Each point is reached from the start by the listed moves, each made once or not at all, plus a little noise. Say if it took an odd or an even number of moves. Then give how often each move was made.
In the rows, 128 means zero.

Moves:
(1): [140 132 198]
(2): [ 72 133  66]
Start: [111 129 137]
Points:
[ 58 139  74] => odd (0, 1)
[114 131 137] => even (0, 0)
[125 137 210] => odd (1, 0)

Moves:
(1): [140  97 134 123 137 122 146]
(2): [124  87 140 137 103 189 159]
(3): [103 121 103 135 149 120 159]
(4): [182 129 165 169 164 122 128]
(5): [126 127 133 119 183 157 122]
(6): [102 159 163 147 161 142 160]
Start: [125 104 123 131 101 120 128]
Points:
[150  58 148 179 190 197 184] => even (0, 1, 1, 1, 1, 0)
[132  31 140 135  82 174 176] => even (1, 1, 0, 0, 0, 0)
[108  65 181 144 175 216 207] => even (1, 1, 0, 0, 1, 1)
[162  67 214 197 154 182 211] => even (1, 1, 0, 1, 0, 1)

Moves:
(1): [127 150 112 124 137 137 125 155 151 131]
(2): [152 122 122 114 159 115 126 127 121 164]
(3): [138 110 141 108 110 136 151 139 103 141]
(4): [121 107 128 136 128  86 137 156 158  97]
(5): [123 150  61 137 133 120 172 114 118 135]
(6): [122 106 162  80 157 147 133 124 134 125]
(7): [163 154 126 153 116 161 127  98 143 107]
(8): [121 147 138 114 139 109 146 132 121 147]
(9): [113 111 134  93  78 111 124 115 127 149]
Start: [126 155 120 132 115 119 156 117 126 102]
Points:
[137 141  66  71  81  92 220 104  82 180] => even (0, 1, 1, 0, 1, 0, 0, 0, 1)
[139 148  96  48 187  68 249 167 140 141] => odd (1, 1, 1, 1, 1, 1, 0, 1, 0)
[153 113 178  32 109  91 201 103 136 132] => odd (0, 1, 1, 1, 0, 1, 1, 1, 1)
[116  89 151  45 133  60 169 126 160 124] => even (0, 1, 0, 1, 0, 1, 0, 0, 1)

Moves:
(1): [158  90 122 136 160 128 126 177 128 116 123 108 114 155]
(2): [121 132 114 120 113 132 116 139 141 131 122 118 144  98]
(3): [120 132 109 118 137 136 123 144 105 141 102 120 100 130]
(4): [130  97 133 108 109 104 105 114 149 124 131 125 117 148]
(5): [128 117 145 120 131 130 108 132 133 132 117 154 139 146]
(6): [113 148 114 121 119 116 147 127 124 131 129 121 130 126]
(7): [165 164 130 156 130 127 146 146 121 126 107 133 108 162]
(8): [136 102 144 129 152 107 123 148 129  97 114 113 143 139]
(9): [126 142 119 131 127 139 109  92 147  95 139 139 141 126]
(10): [132 128 141 140 135 135 125 127 139 135 125 154 108 131]
(11): [156 113 134 146 124 115 114 145 124 121 131 145 121 151]
(12): [141 118 150  96 147  96 112 135 144 107 142 109 154 130]
Start: [146 128  99 151 149 139 140 119 114 130 118 136 137 149]
Points:
[241  59 150 149 213  68 108 196 158  69  93 108 114 246] => even (1, 0, 0, 1, 0, 0, 1, 1, 0, 1, 0, 1)
[170 168  79 178 147 158 136 162 110 151  62 150  84 159] => even (0, 1, 1, 0, 0, 0, 1, 0, 0, 1, 0, 0)
[155  86 135  90 166  61  76  98 173  46 122 128 190 196] => even (0, 0, 0, 1, 1, 1, 0, 1, 1, 0, 0, 1)
[227 127 121 174 207 121 114 156 154  69 112 137 120 211] => odd (1, 0, 0, 0, 0, 0, 1, 0, 1, 1, 0, 1)
[197  35  92 104 186  46  78 224 135  73  86  70 138 200] => even (1, 1, 1, 1, 0, 1, 0, 1, 0, 0, 1, 1)
[232 117 106 214 201 108 135 190 132  57  92 152 105 242] => odd (1, 0, 0, 0, 0, 1, 1, 1, 1, 1, 1, 0)
[249  75 134 152 173  94  50 177 190  66 102 165 130 242] => odd (1, 1, 0, 1, 1, 0, 1, 0, 1, 1, 1, 1)

Moves:
(1): [112 120 118 133 121 130 128 148 121 118 125 131 135 133 127 128 124 113
 130 127 131 138]
(2): [111 120 138 115 135 119 105 140 135 138 116 126 142 139 146 103  94 111
 134 122 143 130]
(3): [132 143 130 127 138 139 151 136 115 134 122 101 116 110 128 127 129 134
 129 126 130 135]
(4): [116 152 127 138 120 124 122 113 135 134 141 131 116 116 118 135 130 125
 122 146 140 140]
(5): [127 132 125 123 121 108 118 144 135 120 130 128 118 112 132 134 109 132
 127 121 133 125]
(6): [139 118 118 135 128 132 132 121 133 140 118 122 113 130 120 129 134 132
 121 132 125 125]
(7): [ 88 166 128 108 105 134 107 128  81 126 154 119 114 129 108 140 145 132
 131 109 164 149]
(8): [125 137 142 137 124 112 114 125 111 133 135 125 117 123 125 135 121 135
 133 137 134 127]
(9): [139 118 115 120 130 115 135 141 123 114 116 139 134 126 136 128 133 127
 149 113 129 128]
(10): [150 127 135 135 129 135 127 134 132 137 124 133 135 122 111 138 144 123
 131 145 125 126]
(11): [125 120 129 123 139 129 136 120 134 122 120 126 124 118 122 125 137 139
 125 119 119 120]
(12): [118 124 111 112 136 105 125 136 110 113 136 138 130 141 116 124 130 126
 135  96 120 130]
(13): [116 141 138 141 117 129 120 147 152 142 129 137 123 135 145 133 114 116
 133 158 135 139]
(14): [111 144 134 138 133 151 130 101 144 144 134  99 112 111 122 126 122 134
 127 129 120 120]
(15): [103 112 138 108 144 138 130 116 144 128 139 127 131 122 135  99  95 138
 131 114 125 121]
(16): [117 113 121 143 130 134 147 141 156 156 132 117 135 128 159 124 114 118
 129 145 129 123]
(17): [139 121 126 126 135 116 128 139 129 116 125 131 129 131 134 140 125 119
 133 144 123 124]
(18): [128 115 132 135 128 121 125 138 135 122 121 141 134 137 131 140 125 114
 132 123 133 139]
(19): [134 142 119 127 117 114 134 127 118 127 119 139 125 132 121 138 137 131
 132 123 140 116]
(20): [143 111 125 128 125 129 150 145 131 120 124 132 132 120 140 130 140 108
 133 124 107 127]
Start: [111 119 121 131 139 122 101 126 145 148 143 135 114 127  99 141 115 127
 102 127 137 110]
Points:
[ 77 177 109 125  85  71  80 185 121 138 170 179  91 123  70 203 139  81
 125 119 182 147] => odd (0, 0, 0, 1, 1, 0, 1, 0, 0, 1, 0, 1, 1, 0, 0, 0, 0, 1, 1, 1)
[ 33 150 100 128 125 146 137 166 152 184 150  89  73 107 126 150  79 113
 139 139 178 121] => odd (1, 0, 1, 0, 0, 1, 1, 0, 1, 0, 0, 0, 1, 1, 1, 1, 1, 0, 1, 0)
[  7 119 107 104 142 117 108 117 165 181 164 115  85 114 106 122  81  99
 119  73 166 113] => even (0, 1, 0, 1, 0, 1, 1, 0, 0, 0, 1, 1, 0, 1, 1, 1, 0, 1, 1, 1)
[132  68  81 146 149 120 177 201 158 148 107 112 112 108 147 153 118  81
 129 143 112 112] => odd (1, 0, 1, 0, 0, 1, 0, 0, 1, 0, 0, 0, 0, 0, 0, 1, 1, 0, 0, 1)
[ 37 117 120 129 121  86  81 188 116 158 164 145 118 125  95 157 112  62
 128 112 173 149] => odd (1, 1, 0, 1, 0, 0, 1, 1, 0, 1, 1, 1, 0, 0, 0, 1, 0, 1, 0, 1)
[126 128  96 118 132  24  61 165 126 139 124 166  93 120  81 168  92 108
 139 126 170 100] => even (0, 1, 0, 1, 1, 1, 0, 1, 1, 1, 0, 1, 0, 0, 0, 0, 1, 0, 1, 0)
[ 52 211 111 143 116 108  90 137  95 173 161 104  39  95  34 199 146 121
 121 155 179 135] => odd (1, 0, 1, 1, 0, 1, 1, 1, 0, 1, 1, 1, 1, 1, 0, 0, 1, 0, 1, 0)

Moves:
(1): [135 126 109 143 123 120 118 119 155 113 116 117 109 135 125 148 122 127
 146 114 149  96 132 115]
(2): [131 142 114 149 136 126 112 131 143 126 110 123 128 125 126 140 124 118
 124 105 130 126 129 132]
(3): [132 127 123 138 127 126 131 126 128 128 133 143 123 135 123 129 126 119
 136 125 128 131 145 115]
(4): [125 122 118 127 118 122 129 121 125 119 147 121 113 141 130 112 105 128
 128 126 130 132 127 131]
(5): [130 135 129 138 133 133 124 134 139 129 137 124 134 128 132 132 152 117
 128 140 119 125 128 130]
(6): [107 136 137 141 133 111 131 141 142 134 130 130 129 150 127 108 125 110
 130 132 129 128 154 141]
(7): [133 118 127 150 126 136 131 127 121 130 134 133 123 129 125 136 104 137
 134 135 149 113 138 132]
(8): [114 144 133 127 124 135 139 144 127 119 146 143 125 144 112 155 119 163
 125 137 149 120 113 142]
(9): [125 124 127 132 123 130 116 124 123 126 137 133 140 124 120 125 138 124
 133 125 143 135 133 134]
(10): [148 108 123 124 151 130 125 126 141 135 137 124 124 108 135 133 121 135
 126 110 137 124 145 117]
(11): [135 115 155 126 124 132 118 128 137 131 135 126 131 126 127 122 148 131
 148 120 100 145 109 148]
(12): [125 123 141 126 120 124 111 135 139 111 122 130 122 110 128 134 117 135
 126 132 117 134 122 118]
(13): [143 124 139 126 122 128 118 122 115 137 122 130 129 132 136 122 128 135
 118 134 124 137 126 132]
(14): [123 120 118 120 137 137 115 132 133 135 130 131 150 154 137 136 112 130
 147 139 139 132 126 133]
(15): [116 148 133 113 130 141 120 126 136 127 128 164 131 122 119 112 143 143
 119 137 113 135 122 149]
(16): [123  96 133 145 126 128 118 107 150 130 130 100 100 138 102 132 129 122
 128 129 129 114 146 120]
(17): [139 134 137 141 145 113 131 120 150 112 114 121 155 129 114 124 134 125
 130 126 120 129 126 124]
(18): [115 157 155 114 147 127 119 123 128 125 130 130 136 139 154 130 140 128
 146 122 121 137 123 130]
(19): [139 128 126 124 118 104 129 111 126 146 126 119 124 118 128 134 112 129
 136 132 133 129 144 132]
(20): [130 131 127 124 126 116 135 130 123 116 111 122 133 122 137 136 125 115
 129 133 125 130 150 137]
(21): [124 109 119 140 138 133 130 123 137 128 134 147 120 120 142 136 139 134
 121 121 132 145 125 132]
(22): [107 134 112 143 127 126 113 147 151 119 125 119 111 138 103 125 142 161
 156 141 131 163 136 138]
(23): [128 124 128 136 103 127 134 122 154 118 132 111 128 121 125 129 128 138
 135 115 127 120 133 121]
(24): [128 128 126 135 136 137 139 129 145 134 124 137 125 128 125 133 122 120
 130 128 145 141 122 127]
Start: [125 130 104 126 139 143 129 116 125 121 116 120 128 140 140 120 117 151
 136 120 113 165 116 154]
Points:
[111 145 133 133 156 145  74 137 151  98 144 152 116 145 127 148 122 225
 180 122 137 220 136 157] => even (0, 0, 1, 0, 0, 0, 0, 1, 1, 1, 0, 1, 1, 0, 0, 0, 0, 1, 0, 0, 0, 1, 0, 0)
[151 104 100 203 134 140  75 113 196 113 114 160 124 149 142 218  85 168
 197 119 173 182 137 194] => odd (1, 1, 1, 0, 1, 0, 1, 1, 1, 0, 1, 1, 1, 1, 0, 0, 0, 0, 1, 1, 1, 0, 0, 1)
[141 146  91 193 170 125  73 118 219 106 101 141 127 101  93 138 109 190
 172 121 110 194 170 162] => even (0, 1, 1, 0, 1, 0, 1, 0, 0, 1, 0, 1, 0, 0, 1, 0, 1, 0, 1, 0, 0, 1, 0, 0)
[ 95 118  73 216 111 164 104 142 239  66 143 134  87 135  95 191 116 227
 190 130 198 176 119 162] => even (1, 0, 0, 0, 1, 0, 1, 1, 1, 0, 0, 1, 0, 0, 0, 0, 0, 0, 0, 0, 1, 1, 1, 1)
[116 146  96 202 135 142  90 141 184  77 117 132 119 160  82 146  66 217
 159 128 169 214 110 185] => even (0, 1, 0, 1, 0, 0, 1, 1, 1, 0, 0, 1, 1, 0, 0, 0, 1, 0, 0, 0, 0, 1, 0, 1)
[111 127  94 175 119 130  88  62 205  97 123 118  87 189 145 187  54 211
 179 108 170 135 158 203] => even (1, 1, 0, 1, 0, 0, 1, 1, 0, 0, 0, 0, 1, 1, 1, 1, 0, 1, 1, 1, 1, 0, 1, 0)
[ 98 142 136 188 142 152 102 129 197 107 154 140 154 201 170 155 105 162
 192 110 158 205 132 235] => odd (0, 1, 0, 1, 1, 1, 1, 1, 1, 0, 1, 0, 1, 1, 0, 0, 0, 1, 0, 1, 1, 0, 1, 1)
[125 104 144 165 159 164  69  93 186 123 168 128  78 169 116 100 144 203
 196 131  88 211 154 186] => odd (0, 0, 1, 1, 1, 0, 1, 0, 0, 1, 1, 0, 1, 0, 1, 1, 0, 1, 0, 0, 0, 1, 0, 0)
[ 90  86 102 162 165 161  94  96 235 106 132 132 112 181  87 101 140 196
 192 134 100 249 101 205] => odd (0, 0, 0, 1, 0, 0, 0, 0, 0, 0, 1, 0, 0, 1, 1, 1, 1, 0, 0, 0, 1, 1, 0, 1)
[134 139  92 136 145 123 122  97 203 108 126 124 139 161 152 199  77 172
 216  96 198 148 173 150] => odd (1, 0, 1, 0, 0, 0, 0, 1, 1, 1, 0, 0, 0, 1, 0, 0, 0, 1, 1, 1, 0, 0, 1, 1)

Moves:
(1): [117 121 118 128 136 126 128 133 121 116 126 139 116 120 139 140 126 134
 121 127 123 135 127 122 126 132]
(2): [121 102 141 123 144 125 130 152 106 118 112 126 143 134 117 138 144 141
 112 110 141 114 147 128 137 110]
(3): [140 121 133 124 129 113 135 128 131 118 127 124 115 124 134 130 126 141
 133 119 123 135 125 140 132 115]
(4): [107 121 124 133 131 108 136 126 124 126 125 135 129 125 133 129 121 122
 137 134 129 135 119 125 123 131]
(5): [118 141 125 122 123 117 128 124 130 116 132 137 135 130 118 140 116 129
 124 121 121 119 121 150 125 114]
(6): [113 128 129 135 121 118 128 122 121 123 144 118 114 128 122 125 125 106
 137 119 122 135 126 138 131 119]
(7): [136 113 130 131 123 135 124 122 127 128 130 122 134 133 118 124 148 137
 126 123 128 121 129 124 133 117]
(8): [121 127 132 112 126 120 126 112 126 126 131 122 129 123 120 136 131 124
 118 123 121 124 125 129 131 130]
(9): [117 156 132 123 153 129 130 144 105 117 106 128 126 114 160 140 140 118
 126 123 117 136 118 125 131 122]
(10): [122 129 133 127 128 135 124 132 130 130 126 120 118 131 131 132 133 127
 131 140 135 115 127 126 118 132]
(11): [125 120 117 110 118 132 114 142 130 146 125 127 130 121 120 116 112 124
 134 131 131 116 148 115 108 120]
(12): [120 122 142 134 111 135 134 110 124 129 130 122 138 134 119 132 117 129
 118 130 134 129 125 137 140 118]
(13): [135 124 130 129 126 130 143 123 133 131 137 123 122 130 129 118 133 140
 124 124 124 131 116 148 136 136]
(14): [144 126 132 121 138 127 136 133 108 122 116 143 131 116 128 130 116 142
 118 116 120 106 141 125 132 130]
(15): [130 124 120 130 146 125 129 123 126 125 127 130 124 128 143 133 143 122
 129 126 140 144 128 126 122 134]
(16): [112 128 125 126 143 120 119 120 124 137 130 131 119 140 124 122 124 124
 127 123 124 132 136 121 130 127]
(17): [138 138 140 137 125 133 123 141 133 134 118 128 125 129 138 111 137 132
 128 133 129 136 125 134 120 123]
(18): [132 129 119 143 127 134 117 123 127 138 120 111 129 123 120 130 129 112
 118 142 124 139 117 130 130 142]
(19): [134 119 128 120 128 130 130 121 125 129 136 124 123 124 119 130 120 119
 140 125 114 146 114 136 131 129]
(20): [123 129 136 135 133 117 136 131 120 138 125 135 129 139 127 131 118 127
 118 113 121 126 123 137 127 119]
(21): [132 129 126 128 141 140 120 117 102 116 110  98 136 146 119 140 136 114
 111 134 115 138 132 111 122 135]
(22): [123 159 132 126 117 125 109 129 125 133 135 138 123 136 135 134 130 148
 126 129 137 116 118 144 134 138]
(23): [134 112 134 123 125 134 129 123 137 116 122 138 122 124 129 134 148 139
 137 103 124 125 137 135 134 131]
(24): [122 122 136 136 133 125 136 148 122 141 130 133 137 129 133 130 119 125
 139 136 121 133 135 129 120 107]
Start: [137 126 141 132 117 135 112 134 106 126 128 125 141 135 118 113 127 130
 118 142 131 124 138 122 117 137]
Points:
[109  50 145  96 186  98 118 133  22 112  82 110 126 152 109 143 143 156
  66  91 113 102 170 108  97 117] => even (1, 1, 1, 1, 0, 0, 1, 1, 0, 1, 1, 0, 1, 1, 1, 1, 0, 0, 0, 1, 1, 0, 0, 0)
[ 84  98 188 141 148  76 116 169  64 108 112 149 102 141 156 152 162 153
 118  90 133 134 136 168 109  95] => odd (1, 1, 1, 1, 0, 1, 0, 1, 0, 1, 0, 0, 0, 0, 1, 0, 1, 0, 0, 1, 0, 1, 1, 1)
[ 85  85 184 162 132 122 107 101  37 138 102  51 146 188  70 118 158 101
  57 126 117 131 122 148 130 115] => odd (0, 1, 0, 1, 0, 1, 1, 1, 0, 1, 0, 1, 1, 0, 0, 1, 1, 1, 0, 1, 1, 0, 0, 0)
[ 59 133 152 124 178  90  98 165   7 131 105 113 154 175 123 142 141 113
  95  95 109 126 143 153 103  76] => even (0, 1, 0, 1, 1, 1, 1, 0, 1, 0, 1, 0, 1, 0, 1, 1, 0, 0, 0, 1, 1, 1, 0, 1)
[ 77 114 179 145 129 109  78 152  61 129 115 130 123 160  99 147 161 141
  87  89 111 103 138 179 119  89] => even (1, 1, 0, 0, 1, 1, 1, 1, 0, 1, 0, 0, 0, 0, 0, 1, 1, 1, 0, 1, 0, 1, 1, 1)
[105 112 181 135 109 147  67 156  80 166  89 123 137 166 100 112 137 151
  85 119 152  92 157 150 113 116] => even (0, 1, 0, 0, 0, 0, 0, 0, 0, 1, 1, 1, 0, 0, 0, 1, 1, 1, 0, 1, 0, 1, 1, 0)
[165  51 160 130 143 143 125 154  74  91  93 116 122 118 111 133 176 190
  86  94 122  94 151 146 141 129] => odd (1, 1, 1, 0, 0, 0, 1, 0, 0, 1, 0, 0, 1, 1, 0, 0, 0, 1, 0, 0, 0, 0, 1, 0)
[118 115 197 159 150 105 111 152  31 102  73 123 122 134 150 146 180 151
  91  83 136 114 119 174 138 100] => odd (0, 1, 1, 1, 0, 1, 1, 0, 1, 1, 0, 1, 0, 1, 1, 0, 1, 1, 0, 1, 0, 1, 1, 0)
[139  79 190 112 162 114 125 164  33 108  79  97 149 135 108 141 128 137
 105 131  99 124 147 123  98 100] => even (0, 1, 1, 1, 0, 0, 0, 1, 0, 1, 0, 0, 0, 1, 0, 0, 1, 0, 1, 0, 1, 0, 0, 1)
[131 105 194 161 105 108 121 138  88 129  98 124 136 155 120 120 149 178
  88  96 135 128 110 202 148 118] => even (0, 1, 1, 1, 0, 0, 0, 0, 0, 0, 0, 1, 1, 0, 0, 0, 1, 1, 0, 1, 0, 1, 1, 0)
[ 74  62 181 158 142 124 106 124  39 100  92 100 133 183  96 132 167 125
  84  94 122 127 152 124 119  98] => even (1, 1, 0, 1, 0, 1, 1, 0, 0, 1, 0, 1, 0, 0, 0, 1, 1, 0, 0, 1, 1, 0, 1, 0)

Moves:
(1): [123 115 130 108 145  97 125 137 121 129 118 126 149 123 149 168 149 151
 122 128 144 114  90 115 126 160]
(2): [129 121 122 134 147 113 116 102 106 154 114 124 118 156 126 102 151 146
 104 133 141 138 120 119 131 110]
(3): [133 114 135 116 125 135 111 144 114 120 128 129 141 131 130 123 106 106
 116 139 117 124 129 144 132 116]
(4): [127 127 133 126 122 143 138 119 125 130 129 116 131 137 107 137 125 127
 130 118 118 127 145 136 126 124]
(5): [108 121 131 114 116  91 145 133 124 128 157 124 144 110 129 115 166 122
 118 147 139 116 104 116 119 136]
(6): [117 127 134 136 128 133 123 126 115 135 126 141 121 142 113 123 139 105
 119 125 134 149 125 115 143 111]
(7): [126 131 105 150 122 111 138 139  92 127 139 142 112  98  92 139 124 116
 127 112 132 114 143 115 120 137]
(8): [134 121 140 126 134 138 150 103 124  90 138 154 122 117 113 118 118 133
 126 111 146 121 172 131 153 117]
(9): [121 137 117 153 116 139 151 137 127 149 130 119 126 142 131 133 140 119
 123 108 138 128 125 124 148 113]
(10): [156 142 142 138 118 132 126 124 117 102 148 157 129 115 107 132 151 120
 126 138 124 119 112 129 121 129]
(11): [124 135 108 150 119 119 145 149 113 123  85 132 128 130 140 145 138 149
 133 132 121 126 164 136 112 102]
(12): [129 123 137 101 134 129 133 130 152 126 114 122 151  92 136 133 102 139
 113 150 128 137  95 138 128 131]
(13): [121 123 129 123 146 131 114 122 142 159 120 116 139 155 139 138 136 143
 148 131 109 125 103 129 136 105]
(14): [112 137 131 117 155 134 139 129 127 119 133 106 115 154 139 107 140 136
 108 108 123 124 131 122  98 126]
(15): [129 102 104 113 117 120 133 149 135 147 112 142 123 134 119 133 114 113
 125 124 138 109 130 127 130 142]
(16): [104 151 108 145 128 123 136 129 121 109 121 127 123 117 129 125 124 123
 134 141 148 117 115 145 133 158]
(17): [139 138 135 149 143 154 139 139 149 124 112 115 171 122 139 104 139 115
 146 127 144 117 123 134 149 130]
(18): [135 129 145 119 127 138 120 145 118 126 137 141 119 131 115 120 138 131
 138 117 150 121 125 130 117 116]
(19): [127 129 116 129 117 128 145 105 121 121 115 127 111 127 122 111 131 133
 148 101 116 141 134 128 129 120]
(20): [148 131 138 126 145 105 142 139 116 113 113 113 107 144 122 116 135 124
 141 142 122 133 148 156 137 106]
(21): [131 147 124 128 145 139 129 119 132 140 132 123 151 148 145 136 141 121
 131 126 135 129 134 134 124 104]
(22): [111 135 108 101 133 128 112 137 142 113 145 137 110 134 110 128 130 159
 127 129 122 130 128 124 129 150]
(23): [119 148 155 114 136 117 135 112 109 141 149 147 133 148 139  95 134 148
 135 135 109 128 118 137 142 126]
(24): [135 147 125 124 118 142 128 135 123 127 123 133 133 122 120 144 127 126
 133 135 128 111 135 110 138 135]
Start: [124 145 134 122 126 139 122 137 121 111 127 124 123 118 125 121 138  86
 115 113 119 151 135 136 129 131]
Points:
[101 143 154   7 160  99  93 132  92 163 147 170 204 174 105 137 213 119
  71 181 112 118  12 124 161 118] => even (1, 1, 1, 1, 1, 1, 0, 0, 0, 1, 0, 1, 1, 0, 1, 0, 0, 0, 0, 0, 1, 1, 1, 1)
[113 176 146 150 130 168 176 104  88  95 107 147 186 107  91  56 202  52
 106 134 174 132  61 133 225  78] => odd (0, 1, 1, 0, 1, 1, 0, 1, 1, 1, 0, 1, 1, 0, 0, 1, 1, 0, 1, 0, 0, 0, 0, 1)
[100 178 111 129 197 154 196 162  80  37  65 109 209  76 133 144 128  98
  96  96 169  91 167 174 121 130] => odd (1, 0, 1, 1, 0, 0, 1, 1, 0, 0, 1, 1, 0, 1, 0, 1, 1, 0, 0, 0, 1, 0, 0, 0)

Moves:
(1): [139 141 120 116 133 129 119 127 135 134 130 140 125 105 123 142 141 129
 138 135 125 120 117 122 133 107]
(2): [112 141 143 131 112 108 103 122 115 132 120 115 118 129 113 115 125 103
 121 102 118 108  92 133 115 146]
(3): [113 142 103 107 151 145 142 108 120 133 119 109 152 107 123 110 102 111
 114 111 121 123 162 129 136  85]
(4): [127 116 119 152 137 135 133 123 117 122 130 118 135 125 112 142 140 130
 143 128 131 100 137 120 112 145]
(5): [126 128 153 129 119 119 140 128 129 142 132 133 138 133 146 124 132 126
 123 124 120 137 149 125 120 126]
(6): [132 121 119 131 114 138 122 123 126 136 118 128 140 112 119 120 126 113
 120 146 125 117 133 132 144 135]
(7): [129 135 139 118 108 113 137 124 143 113 126 104 129 145 123 132 146 135
 136 126 133  97 132 138 126 129]
(8): [133 115 125 117 128 120 136 122 120 139 138 137 130 121 140 139 129 118
 124 122 133 127 134 131 144 127]
(9): [126 129 137 131 124 131 110 131 128 146 147 119 129 136 113 139 125 124
  97 141 132 122 124 117 131 106]
(10): [115 149 128 122 126 117  99 123 123 125 139 128 125 135 149 130 131 124
 142 136 103 114 133 120 139 127]
(11): [124 135 133 120 144 124 118 126 129 127 134 141 102 131 131 152 153 129
 132 123 137 121 125 141 120 114]
(12): [131 117 138 126 138 115 119 132 125 139 144 134 130 134 128 118 124 126
 129 141 126 120 126 145 123 130]
(13): [132 121 115 128  86 131 123 114 129 162 133 136 112 146 137 140 112 136
 149 136 133 127 122 114 134 135]
(14): [112 103 127 127 141 126 120 122 134 129 128 113 135 122 122 121 126 137
 138 100 109 136 130 102 142 122]
(15): [126 139 119 134 127 135 142 118 150 133  99 144 160 125 116 134 122 131
 143 129 141 149 112 145 137 125]
(16): [147 114 123 158 129 124 119 125 130 133 135 132 137 130 135 117 138 140
 124 121 127 140 121 116 128 124]
(17): [135 117 135 155 129 143 129 137 128 136 138 114 119 102 134 144 111 130
 127 144 131 124 123 135 142 120]
(18): [134 145 138 121 138 134 121 120 122 120 138 146 136 118 114 122 129 133
 129 128 131 134 141 124 134 127]
(19): [114 117 113 110 120 127 141 100 134 119 126 169 104 146 121 116 116 134
 138 135  89 111  98 117 133 134]
(20): [123 126 124 132 122 148 124 137 129 135 134 124 149 120 133 138 146 153
 140 121 141 121 135 107 121 150]
(21): [137 125 130 125 132 139 140 122 117 122 129 135 128 129 140 147 131 144
 137 126 110 140 132 123 135 144]
(22): [134 126 124 155 127 146 120 134 141 117  96 144 118 129 129 161 126 143
 117 106 139 129 109 126 111 137]
(23): [126 117 140 114 132 138 121 124 131 123 126 152 125 138 142 116 110 118
 143 128 134 130 121 140 128 124]
(24): [139 131 113 117  99 105 132 148 130 119 139 134 145 131 131 142 147 140
 133 118  99 148 109 139 132 125]
Start: [140 147 131 140 152 112 140 130 122 129 104 106 103 127 110 150 127 145
 116 130 139 132 151 110 124 139]
Points:
[146 140 132 173 116  90  80  59 125 201 117 213  76 158 125 249 155 163
 155 114  81  77  62  82 118 146] => odd (1, 1, 0, 1, 1, 0, 0, 1, 1, 1, 1, 1, 1, 0, 1, 1, 0, 0, 1, 0, 1, 1, 0, 0)
[128 135 186 122 125  52  71 135 142 139 132 131  77 118 158 220 166 138
 158  74  83  77  89 143 133 112] => odd (1, 1, 0, 0, 1, 0, 1, 1, 0, 1, 1, 1, 0, 1, 0, 0, 1, 0, 0, 0, 0, 1, 1, 1)
[128 146  98 146  67 118  57  70 118 158 125 152 137 157  87 165 124 161
 141 106  74  25  99  77 120 149] => even (0, 1, 1, 1, 0, 1, 1, 0, 1, 1, 0, 1, 1, 0, 0, 1, 0, 1, 1, 1, 0, 1, 1, 1)
[ 93 194  96  90  92 105  79  66 153 170 135 123 122 109  73 207 141 175
 173  95  64  68  87  72 177  68] => odd (1, 1, 1, 0, 0, 0, 1, 0, 1, 1, 1, 0, 1, 1, 1, 0, 1, 1, 1, 1, 0, 0, 0, 1)
[149 125 124 187  78  97 106 100 157 120  70 137 146 156  77 184 141 183
 186  43 126 123  66  97 116 168] => odd (0, 1, 0, 1, 0, 0, 1, 0, 0, 0, 0, 0, 1, 1, 1, 1, 0, 1, 0, 0, 0, 1, 1, 1)
